Rows are points. Each copy is the shape, with its points in the same order, turned, moved and blurred by noise. Is it also mirrored, or only turned?

Shape (6 x 2):
0:  .36 -.06
1:  .84  .22
2: -.22  .48
3:  .18 -.36
4:  .00  .90
5: -.19  .15
Copy 1 (6 x 2):
0: -.02  .20
1: -.19  .70
2: -.49 -.43
3:  .39 -.05
4: -.94 -.12
5: -.17 -.33
Copy 1 is: only turned
Copy 2, 6 rows:
0: -.43  .32
1: -.52  .86
2:  .38  .21
3: -.49 -.02
4:  .56  .66
5:  .10  .02
Copy 2 is: mirrored
Copy 3:
0:  .04  .35
1: -.19  .90
2: -.62 -.09
3:  .39  .20
4: -.89  .27
5: -.25 -.11
Copy 3 is: only turned
Copy 4 (6 x 2):
0: -.24  .17
1: -.52  .66
2:  .54  .17
3: -.35 -.17
4:  .54  .62
5:  .26 -.01
Copy 4 is: mirrored

Shape (9 x 3):
0: -.17 -.04  .23
1: -.24  .00  .11
2:  .35 -.46  .70
3: -.25  .21 -.02
4:  .32 -.15  .17
5:  .60 -.21  .14
6:  .03 -.12 -.14
7: -.54  .17  .14
8:  .07  .25  .03
Copy 1:
0: -.16  .21 -.18
1: -.15  .05 -.20
2: -.07  .94  .22
3:  .01 -.04 -.30
4:  .13  .38  .14
5:  .21  .55  .37
6: -.02 -.06  .11
7: -.27 -.12 -.56
8:  .24  .00 -.18
Copy 1 is: only turned
Copy 2:
0: -.04 -.03  .15
1:  .11 -.08  .08
2: -.83  .21  .19
3:  .28 -.09 -.05
4: -.38 -.05 -.22
5: -.59 -.03 -.44
6: -.06 -.31 -.16
7:  .37 -.03  .28
8:  .09  .07 -.25
Copy 2 is: mirrored
Copy 3 (9 x 3):
0: -.01 -.25  .05
1: -.03 -.24 -.17
2:  .20 -.15  .75
3: -.21 -.03 -.33
4:  .24  .19  .24
5:  .38  .38  .46
6:  .26  .06 -.15
7: -.30 -.29 -.33
8: -.13  .19  .04
Copy 3 is: only turned

Shape, 11 rows:
0:  .13  .13  .42  .03  .87 -.12
1: -.28  .26 -.07  .30  .56 -.01
2: -.18  .04 -.34 -.70 -.53 -.09
3: -.18  .34 -.33  .03 -.79  .01
4:  .15 -.04  .35 -.25  .82 -.09
5: -.52 -.21  .09 -.08 -.44  .03
6: -.01 -.16 -.40 -.01 -.33 -.21
7:  .33  .21  .49  .15  .41 -.35
8: -.30  .14 -.11 -.22 -.26  .18
9: -.02 -.09 -.27  .05 -.46  .49
10: -.34  .30 -.17 -.04 -.54  .40
Copy 1 (11 x 6):
0: -.70  .22  .08 -.30 -.45  .27
1: -.02  .47  .16 -.30 -.28  .05
2:  .23 -.46 -.34  .13  .65 -.28
3:  .51 -.19  .28  .36  .42 -.53
4: -.70  .00 -.16 -.32 -.35  .33
5:  .31  .05 -.15  .57  .27  .11
6:  .24 -.11 -.24  .26 -.01 -.50
7: -.78  .12  .24  .05 -.32 -.09
8:  .28 -.14  .03  .11  .30  .01
9:  .59 -.42  .13  .27 -.09 -.08
10:  .57 -.20  .34  .23  .33 -.04
Copy 1 is: mirrored
Copy 2 (11 x 6):
0: -.72  .34  .09  .21  .30  .77
1: -.18  .22  .20  .69 -.03  .42
2:  .61 -.03 -.34 -.38 -.36 -.07
3:  .89 -.03  .18  .11  .06 -.11
4: -.68  .28 -.25  .00  .10  .75
5:  .27  .45 -.24  .08  .16 -.35
6:  .31  .00  .16 -.03 -.31 -.29
7: -.36  .48  .38 -.16  .23  .56
8:  .50  .05 -.10  .16  .13 -.05
9:  .42 -.34  .03  .12  .37 -.30
10:  .67 -.15 -.07  .21  .26 -.03
Copy 2 is: mirrored
Copy 3 (11 x 6):
0: -.10 -.18 -.39 -.37  .94  .55
1:  .20  .14 -.09  .17  .78  .28
2: -.58  .26  .13 -.08 -.26 -.47
3:  .16  .28  .53 -.05 -.26 -.39
4: -.35 -.25 -.50 -.33  .81  .43
5: -.12  .38  .06  .06 -.32  .24
6:  .11  .05 -.16  .00 -.13 -.35
7:  .13 -.08 -.26 -.70  .66  .36
8: -.23  .14  .26  .09  .01  .00
9:  .05 -.29  .35  .23 -.26 -.05
10: -.08  .18  .63  .19 -.15 -.03
Copy 3 is: mirrored
Copy 4:
0:  .48  .47 -.24  .58  .00 -.30
1:  .25  .22  .01  .39 -.25  .39
2: -.77 -.60 -.26 -.16 -.25 -.19
3: -.72 -.26  .34 -.21 -.40  .02
4:  .48  .29 -.50  .50  .02 -.39
5: -.42 -.40  .28 -.05  .31  .04
6: -.03 -.34  .11 -.41 -.35 -.06
7:  .35  .28  .22  .42 -.20 -.53
8: -.56 -.11 -.07 -.03 -.04  .11
9: -.38  .13  .09 -.60  .04  .25
10: -.77 -.02  .21 -.23 -.13  .23
Copy 4 is: only turned

Shape, 13 rows:
0:  .83  .01 -.13 -.15 -.19  .16 -.05 -.10
1:  .11 -.56 -.35 -.53  .78 -.17 -.25  .07
2:  .07 -.01  .58  .00 -.29 -.39 -.05  .74
3: -.22 -.01  .29  .17 -.27 -.41 -.23 -.08
4: -.27 -.18 -.04 -.11 -.33 -.03 -.49 -.11
5: -.01 -.04  .02 -.15 -.40 -.20 -.07  .15
6:  .63  .08 -.23 -.02 -.35 -.40 -.93 -.04
7: -.24  .10  .01 -.03  .08 -.29 -.39 -.03
8:  .13  .08 -.21  .23 -.33 -.30 -.22  .18
9: -.29 -.19 -.34  .22 -.15  .60 -.12 -.04
10: -.15 -.05 -.01 -.21  .02  .44 -.54  .13
11: -.20 -.41 -.04  .20  .21 -.33 -.28 -.07
12: -.21 -.60 -.38  .13 -.27  .08 -.48  .02
Copy 1 (13 x 8):
0:  .18 -.35  .27 -.07  .37 -.36  .56  .01
1:  .12 -.45  .47 -.67 -.09  .05 -.42 -.67
2: -.92 -.19  .32  .20 -.20 -.33 -.08  .30
3: -.21  .08  .34  .21  .01  .12 -.34  .46
4:  .27 -.20  .22  .05 -.27 -.02 -.37  .38
5: -.10 -.15  .36  .23 -.23 -.18 -.04  .17
6:  .26 -.23  .89 -.39  .11 -.36  .17  .72
7: -.06  .09  .35 -.21 -.16  .18 -.26  .28
8: -.02  .23  .41  .03 -.03 -.42 -.07  .35
9:  .46  .04 -.43  .03 -.17 -.34 -.31  .06
10:  .19 -.37 -.16 -.32 -.41 -.02 -.13  .25
11:  .02  .07  .35 -.17  .05  .02 -.68  .03
12:  .41 -.21  .21 -.01 -.18 -.41 -.65  .15
Copy 1 is: only turned
Copy 2 (13 x 8):
0:  .16 -.06  .18  .51 -.32  .53 -.05 -.07
1: -.49 -.66  .25 -.17  .54  .67  .17  .19
2:  .55  .22  .11 -.54 -.12  .01  .13  .63
3:  .04  .03  .32 -.11 -.01 -.49  .23  .20
4: -.47  .05  .42 -.03 -.16 -.23  .07  .31
5: -.05 -.01  .05  .01 -.25 -.09  .13  .41
6:  .18 -.07  .94  .62 -.04  .07 -.11  .50
7: -.22  .06  .33 -.02  .32 -.21  .15  .29
8:  .13 -.06  .18  .21 -.01 -.25 -.25  .39
9: -.68  .09 -.04 -.03 -.19 -.08 -.46 -.12
10: -.57  .34  .34 -.12  .02  .27 -.12  .21
11: -.22 -.41  .36 -.24  .28 -.22  .01  .06
12: -.58 -.37  .45 -.13 -.22 -.17 -.35  .26
Copy 2 is: mirrored
Copy 3, 13 rows:
0: -.14 -.39 -.61  .25 -.33  .34 -.27  .06
1:  .63 -.46 -.56  .05 -.22 -.74  .11  .54
2: -.65 -.10  .14 -.47 -.78 -.29  .34  .06
3: -.30  .33 -.06  .18 -.44 -.32  .48 -.16
4: -.14  .45 -.22  .22 -.27 -.43 -.06 -.02
5: -.19  .26 -.25 -.07 -.57 -.12  .09  .03
6: -.70  .04 -.92  .27  .03 -.17  .12  .28
7: -.03  .20 -.19  .04 -.08 -.40  .40  .00
8: -.35  .24 -.21  .11 -.32  .07  .29  .27
9:  .24  .35  .28  .40 -.04 -.07 -.35  .24
10: -.07  .11 -.02 -.01  .12 -.43 -.34  .12
11:  .09  .07 -.12  .35 -.33 -.56  .47  .25
12: -.04  .41 -.11  .56 -.30 -.45 -.15  .51
Copy 3 is: mirrored

Shape, 17 rows:
0:  .00 -.18 -.08 -.13  .10 -.27  .06 -.31 -.13  .07  .26
1:  .12 -.04 -.08 -.03 -.02  .17  .01 -.27  .12  .03  .01
2: -.16 -.14  .11  .11  .00  .14 -.01 -.29  .15  .05  .34
3:  .07  .03  .07  .08  .11  .04 -.09 -.02  .21 -.19  .38
4:  .09 -.23  .07 -.10  .11  .13 -.10  .26  .09 -.33 -.11
5:  .12 -.26 -.09  .05 -.08  .07 -.09 -.28  .25  .09 -.02
6: -.22  .07 -.14 -.11 -.40 -.16  .03  .25  .24  .02  .05
7: -.20  .34 -.03 -.13  .04  .04  .00 -.18  .14 -.02  .11
8: -.01 -.23  .09  .08  .13 -.26  .01 -.21  .25  .08 -.06
9: -.09 -.02 -.13  .11  .13 -.32  .05  .50  .25 -.10  .67
10: -.20  .25 -.12 -.11  .07  .09 -.11  .03  .28  .08  .03
11: -.27 -.20 -.16  .14 -.04  .11 -.06 -.24 -.09  .06  .18
12: -.09 -.04 -.17  .11 -.52 -.27 -.21 -.20 -.02 -.28 -.12
13:  .11 -.19 -.09 -.03  .12 -.14 -.58 -.24 -.43 -.29  .10
14: -.01 -.27  .06  .04  .09 -.13  .08 -.25  .11  .08 -.12
15: -.02  .07 -.22  .12  .16  .13 -.07 -.26  .23 -.32  .08
16:  .03  .94 -.16  .14  .08  .16  .00 -.32 -.11  .06 -.06
Copy 1 (17 x 11):
0:  .34  .12  .24  .10 -.26 -.21  .01  .14  .16  .03  .23
1:  .04  .24  .17 -.03 -.13  .17  .23  .00  .06  .14  .18
2:  .32 -.02  .20  .01 -.03  .10  .37  .20  .08  .25  .04
3:  .22 -.07 -.09  .03 -.24  .12  .20  .21 -.20  .26  .12
4:  .04  .27 -.12 -.17 -.25  .04  .00 -.02 -.34  .08 -.22
5:  .07  .24  .29  .05  .01  .06  .20 -.10 -.04  .26  .11
6: -.19 -.36  .11  .03 -.05  .06 -.11 -.04  .00 -.06 -.08
7:  .05 -.07  .06 -.06 -.05  .27  .09  .33  .09 -.10  .25
8:  .36  .17  .12  .00  .15 -.05 -.06 -.09 -.03  .18  .16
9:  .20 -.61 -.19 -.04 -.31 -.32  .02  .15 -.36  .21  .11
10: -.10 -.10  .07 -.21  .06  .18  .05  .27 -.09  .01  .20
11:  .10  .08  .20  .05 -.01 -.18  .39  .20  .14  .05 -.01
12: -.14  .12  .03  .57  .03  .05  .03 -.03  .08 -.13 -.13
13:  .06  .57 -.03  .38 -.30 -.30  .04  .50 -.05  .12 -.03
14:  .30  .27  .16 -.04  .06 -.06  .05 -.12  .06  .09  .11
15:  .09  .20 -.04  .08 -.07  .16  .39  .15 -.27 -.06  .25
16: -.27  .11 -.36 -.03 -.01  .47  .21  .43  .41 -.15  .65
Copy 1 is: only turned
Copy 2, 17 rows:
0: -.32  .21 -.10 -.05  .17 -.16  .13 -.20 -.14 -.13 -.19
1:  .07 -.16 -.10 -.01  .20  .02 -.12 -.20 -.13  .13 -.10
2:  .01 -.21 -.04 -.15 -.05 -.11  .11 -.38  .15 -.08 -.12
3:  .10  .04 -.12 -.14 -.19 -.05  .13 -.14  .10  .16 -.05
4:  .29  .10 -.21  .03  .11  .12  .04  .12 -.03  .00  .37
5:  .02 -.19 -.33 -.03  .15 -.06 -.22 -.19 -.02 -.01 -.12
6:  .21 -.03  .06  .00 -.22 -.45 -.25  .16 -.29 -.11  .00
7:  .19  .07  .30 -.15  .06 -.20 -.10 -.16 -.04  .11 -.19
8:  .06  .12 -.21  .03  .13 -.05 -.16 -.11  .19 -.26 -.23
9:  .11  .34 -.12  .07 -.53 -.49  .34  .12  .15  .07  .00
10:  .26  .02  .12 -.06  .12 -.35 -.16 -.05  .09  .21 -.03
11: -.11 -.18  .04  .14  .04 -.21 -.03 -.42  .01 -.15  .11
12: -.18  .04  .08 -.03 -.18 -.09 -.60 -.06 -.26 -.20  .17
13: -.58  .18 -.06 -.20  .15  .08 -.05 -.11  .08  .01  .45
14:  .06  .03 -.15  .10  .26  .00 -.11 -.18  .03 -.24 -.16
15:  .18  .12  .00 -.01 -.02  .07 -.19 -.40  .08  .24  .01
16: -.09 -.07  .74  .04  .13  .05 -.31 -.04  .03  .60 -.36
Copy 2 is: mirrored
Copy 3:
0: -.14 -.25  .39 -.14  .09  .01  .01 -.11  .18 -.05  .02
1:  .08 -.10  .01  .07  .18 -.08 -.15 -.11 -.02 -.10 -.12
2: -.32 -.15  .12  .11  .21 -.05 -.23 -.09  .01 -.25 -.14
3: -.32 -.11 -.07 -.05  .24  .12 -.05  .02 -.25 -.09 -.12
4: -.11  .23 -.25 -.22 -.05 -.06 -.03 -.10 -.27 -.01  .18
5:  .06 -.03  .06  .06  .27 -.19 -.02 -.26 -.04 -.27 -.11
6: -.26 -.04 -.13  .28 -.02 -.32  .35  .00  .01  .17 -.12
7: -.18 -.19 -.03  .00  .06 -.13 -.11  .11  .05  .14 -.44
8: -.09 -.07  .07 -.16  .06  .01  .14 -.35  .10 -.24 -.18
9: -.75 -.14 -.15  .02  .32  .24  .38  .06 -.03  .15  .16
10: -.16 -.04 -.26 -.06  .19 -.19  .02  .17  .10  .09 -.31
11: -.25  .15  .28  .09  .21 -.18 -.20 -.08  .18 -.10 -.07
12: -.03  .20  .43  .21 -.08 -.33  .27 -.18 -.25  .14 -.25
13: -.04  .25  .59 -.40  .10 -.04 -.04  .19 -.26 -.11  .11
14:  .00 -.03  .11 -.10 -.01 -.04  .01 -.36  .14 -.24 -.09
15: -.09  .04  .02 -.13  .36  .02 -.20 -.19 -.18  .15 -.31
16:  .22 -.08  .05  .14  .08  .26 -.22  .46  .07  .32 -.77
Copy 3 is: mirrored
Copy 4:
0: -.28  .08  .21  .21  .25  .00  .17  .01 -.23  .15 -.07
1:  .31 -.10  .04  .12  .22  .12  .05 -.09 -.12  .22  .06
2:  .20  .05  .16  .13  .22 -.20  .12  .20  .06  .09  .12
3:  .07 -.05 -.18  .27  .18 -.27 -.17  .21 -.06  .12  .05
4:  .01  .13 -.51 -.15  .07  .06 -.17  .10 -.11  .14 -.02
5:  .19 -.04 -.02 -.01  .44 -.01  .05 -.13 -.09  .15  .17
6: -.13 -.32 -.21  .04  .11 -.27  .20 -.23  .26 -.02 -.26
7:  .18 -.18  .06  .26 -.01 -.14  .07  .03  .04  .36 -.11
8: -.01 -.13  .16 -.22  .32 -.16 -.07  .02 -.27  .13 -.03
9: -.40 -.27 -.36  .27  .09 -.59 -.01  .30 -.19 -.19 -.06
10:  .11 -.31 -.16  .07 -.11 -.22  .09 -.09 -.04  .32  .06
11: -.05 -.05  .12  .08  .19  .07  .32  .26  .04  .06  .12
12: -.26 -.27 -.02 -.06  .45  .21  .01 -.09  .35  .18 -.21
13: -.54  .11 -.06  .14  .28  .46 -.10  .15  .00  .38  .27
14:  .07  .00  .13 -.17  .28  .01  .08 -.02 -.21  .10 -.02
15:  .17 -.25 -.16  .18  .32  .05  .01  .29 -.11  .45  .06
16:  .25 -.68  .30  .50 -.40  .26 -.18 -.06  .00  .45 -.04
Copy 4 is: only turned
